Each row is a point. The window is the flat piece filled in between its corners: a triangle in 3 columns, a solid with four corners in 4, and so on. A path goes straight from each point to the next, and from the last back to the first. List the points from which the path goes on through the window.

Window, 3 rows:
[[-39 -47  15]
 [-47 -32  47]
 [ 36  46 -10]]
Path:
(1): [58 -3 25]
(2): [-37  27  27]
(3): [-11  54 -12]
(4): [71 16  0]
(5): [-30 -45  39]
(6): [-55  -7  13]
(7): [-64  -2   0]
(8): [  6 -83  30]
Through the window after points: 3, 5, 7

Window, 6 rows:
[[ 42   4  65  26  18  49]
 [ 51 -33 -38  -5  40  14]
 [-38 -55 -30  33  58  16]
 [-31  46 -36   6 -46 -46]
 [  6  -2  29 -11 -50 -10]
 [ 44 -27 -40 -79  95  10]]
Path:
(1): [-30  25 -44 -32 -52  13]
(2): [  9  -3  -9 -10   9  28]
(3): [55 -2 37  8 40 -5]
(4): [ 17 -13  37  -1 -25 -54]
(5): [  4   1  -6 -18 -32  46]
(6): [ 20 -11   2   3  10  51]
(7): [ 41 -59  80   0  59 -18]
(8): [ 36 -36  15   5  34 -48]
(9): [  6  12 -24 -38 -36  56]
(10): [  1 -14 -56  10 -13  41]
(11): [ -9   8  -5  -7  28 -51]
(12): [ -8  43 -10  47  -3 -91]
Through the window after points: 2, 4, 8, 10, 12

Window:
[[ 50  -6  19  51  73 -33 -32 -39]
 [ 27 -45   6 -39 -88 -24  -2 -24]
 [ 13 -13   9 -36  -1  36  34 -26]
 [ 61 -79  81  57 -16 -11 -14 -17]
 [ -8   8  22  38 -63 -24 -25  87]
 [ -1  -8 -46 -38  40 -40  54 -37]
 [ -5 -17 -63  40 -41  22  16  -8]
 [ 30 -69  47 -36  20 -41 -40   7]]
Path:
(1): [ 82 -60  -9 -50 -37 -10   6  -2]
(2): [-21 -36  65  70  -5 -22  -5   0]
(3): [  1 -39  69  37 -31 -42 -27  -9]
(4): [ 70 -51  11  10 -11  11 -23  15]
(5): [ 56 -53  12 -27 -20 -10  11   8]
(6): [  4 -26  48   8   2 -46 -21  -4]
(7): [-11 -27  84  35  17 -58 -52 -30]
(8): [ 81 -64  -6 -47   5  22  41   2]
(9): [ 31  -9   5  30 -35  -5 -15  48]
(10): [-72   0  10  18 -49 -38   1  20]
(11): [ -9 -50  74  22 -21  -7 -20 -48]
(12): [ 85 -61   9  53 -19  -8   8  18]
Through the window after points: 9, 11
